Rows are points. The last column is the point's height on a tilted bowl or saddle (a function of degree 2), plus a little noise. Along how many of its main directions does it bend up, bend down or stay straight?

Points (11 x 3):
[[ -27  -29   20]
 [ -30   15   22]
 [ -33  -53   34]
 [ -15   60   48]
 [ -49   25   35]
 [ -20   37   30]
 [ -25 -103   82]
 [ -10   63   50]
 [ -24  -43   25]
 [  -5   11   15]
 [  34   50   44]]
Directions: 2 up, 0 down, 0 straight

Points, 18 rows:
[[-10 -22   2  -4]
 [ 37  68 -32 -63]
 [-52   6   9  -6]
 [ 51 -94 -21 104]
 [-27   8 109  26]
 [ -1  63   0 -13]
 [ 16  36 -59 -44]
 [ -3  74   4  -7]
 [ 53  44 -20 -73]
 [-20 -29  12  -3]
 [ 62   6   5 -44]
 [ 27   3  38 -12]
 [  0  67  80  -6]
 [ 14   6  48  -7]
 [ 47  39 -15 -65]
 [-23 -69 -18  14]
 [-37 -16  52   6]
 [-17   5 -25 -22]]
Directions: 1 up, 1 down, 1 straight

Points (18 x 4):
[[  -3  -10  -12   11]
 [ -26  -49  -22   -5]
 [   7    4   66  -27]
 [  13   -6  -40   -9]
 [  16   10  -20   -4]
 [  -3    7   47   -4]
 [ -17   22   11   11]
 [  23   22  -64  -46]
 [ -21   35   43   -8]
 [  -6  -10  -19   11]
 [ -47   -6  -20    9]
 [ -36  -35  121 -121]
 [  25  -39  -21  -23]
 [ -58  -38  -61  -30]
 [  16  -24   -6   -4]
 [   9   23   -8   -1]
 [ -18   28    4    8]
 [ -47   -3   30    4]]
Directions: 0 up, 3 down, 0 straight

Points:
[[-29  11 -85  11 107]
 [ 62   4 -28  38 -27]
 [  1  72   5  16   1]
 [-18  22  -6  29  20]
 [-17 -40  -8   2   4]
 [  1  31  49 -14 -23]
 [ -1  31  47   5 -22]
 [-26  17  74  -6 -21]
 [-18  40 -31 -53   2]
 [-49  74  26  16  49]
 [-56  31  25  34  32]
 [ 13  74 -35  -1   4]
 [-43 -12 -13   6  27]
 [-83  61  25 -16  68]
 [ 20  35  64  64 -57]
 [ 12  16 -58 -90 -45]
 [ 73  58  55  40 -80]
 [ 77  -1  55 -57 -13]
 [-33   7 -16  16  33]
 [ 25  41  24 -21 -33]
 [  0 -48  50 -69 -29]
 [-31  90  44  25  26]
 [ 36 -22 -11  29 -10]]
Directions: 2 up, 2 down, 0 straight

Points (40 x 7):
[[ -20  -51    8  -33   19   61   20]
 [ -24   47   33   -4  -51  -23    1]
 [  43  -17   14   17  -29  -91   -4]
 [ -38  -42   34  -85   -1   15   27]
 [ -30  -77  -56    8    3   40   32]
 [ -34   53   39   -6   32  -40  -17]
 [ -51   89  -46   33  -18   89  121]
 [  32  -87  -87   -9  -34    6   58]
 [  -2   18  -40   25  -28    7    9]
 [ -76  -45   -6  -32   66    7  -36]
 [  39  -35   -1  -31   25 -101   -6]
 [ -17  -23   -2    3  -46   78   21]
 [  23   28   45    7   29   67   24]
 [  23  -77  -46  -24  -35   61   48]
 [ -51   76    3  -26   24    9   24]
 [ -12  -30   -4  -31   23   37   11]
 [   0   13  -39  -39  -19  -27  -12]
 [   1   57  -35  -17  -47   14   12]
 [  -1  -35  -48  -59    0  101   94]
 [ -36  -88   40   16   24  -29  -29]
 [ -10   21    4   14    0 -116  -24]
 [   1   -1   37   18  -60   -7   -7]
 [ -42   79   29  -51  -30  -43  -10]
 [ -58   15   -6   -5  -26   58   35]
 [  61  -78   41   28  -16  -51   18]
 [ 105  -44   25   -7   20  -22   36]
 [  -8   54  -10    1  -40  -37   -8]
 [  60   -7   57  -11   10    9   12]
 [  19   10  -20  -28  -34  -69  -30]
 [  22  -25    5  -13   15   36    5]
 [ -12  -45    0   31   41  -27  -26]
 [  20  -20   -9  -23  -56  -33  -12]
 [  -5   19   62   48  -44   25   -4]
 [  37  -29   30   -3   53  -13    2]
 [ -14   17  -10  -14   32   29   12]
 [ -29   52  -95  -45   20  -39   12]
 [ -39  -59  -17  -38  -60  -36   20]
 [ -44   42   18  -14    5   -3   -3]
 [  77  -13   44 -111   47    8  103]
 [ -59  -37   15   30   29   10  -37]]
Directions: 4 up, 2 down, 0 straight

Points (45 x 7):
[[  62  -38   38   13  -72  -58  -28]
 [ -19  -37   12  -86  -26   42  -36]
 [ -15  -16  -53   20  -35   46  -30]
 [  -6   -3   51   -4   -6  -32   -8]
 [  -9   34  -32   43  -53  -59  -10]
 [  54   -7   18  -35   -6  -71   16]
 [ -23  -10  -38   23  -49   14  -12]
 [  15  -14   23   10  -41   77  -60]
 [  57  -34    6   24  -49  -21  -41]
 [  48  -26  -36  -87  -22   49  -67]
 [  22    2  -22  -44  -33    5   -4]
 [  11   18   19    7  -12  -64    2]
 [ -76   26  -21   45  -25   31   -7]
 [ -48   54   -6   49  -49  -66   -9]
 [ -50   23   58  -33   31  -26  -26]
 [  48  -97  -65  -28    6  -35  -18]
 [  18   29    6    8   -3   -4  -11]
 [ -34  -76   36   37   15    3  -27]
 [  44   -7   53    8  -21   12  -36]
 [ -33   55  -34  -39  -35  -49   44]
 [   0  -42    1  -41  -13   -3    4]
 [ -12  -44   29  -49   20   17  -14]
 [  16  -22   31   80   34   20  -65]
 [  -1   36  -27   29  -85   24  -23]
 [  37   48   12  -24  -32    8  -17]
 [   4   59   39   -4  -18  -28  -11]
 [   6  -27  -12  -53   63  -18   11]
 [  24  -60   -1   60  -25   58  -82]
 [  56   -1   56   57   18   32  -67]
 [   8   44  -40  -15   -7  -66   32]
 [  32   -1  -53   -8    3   -2   -6]
 [ -30   29  -96  -80   38   12   16]
 [ -21    1  -24   12   48  -18    5]
 [  12   63  -42   54   26  -28  -18]
 [  76  -40  -24  -15   10   18  -43]
 [ -87  -19  -61   -9   15  -37   46]
 [  40   44  -49  -74  -41  -54   35]
 [  17  -25   26  -45  -81  121 -121]
 [  59  -19    9  -69   63   40  -62]
 [  20    3  -13   26   57   18  -25]
 [  44   44   54   96   25  -34  -88]
 [ -28   19   19   21  -28  -45    0]
 [ -38   -8   49  -55  -30  -11    1]
 [  17  -78  -46   15  -26   12  -46]
 [  21   69  -30  -32   27  -10    1]]
Directions: 0 up, 2 down, 4 straight
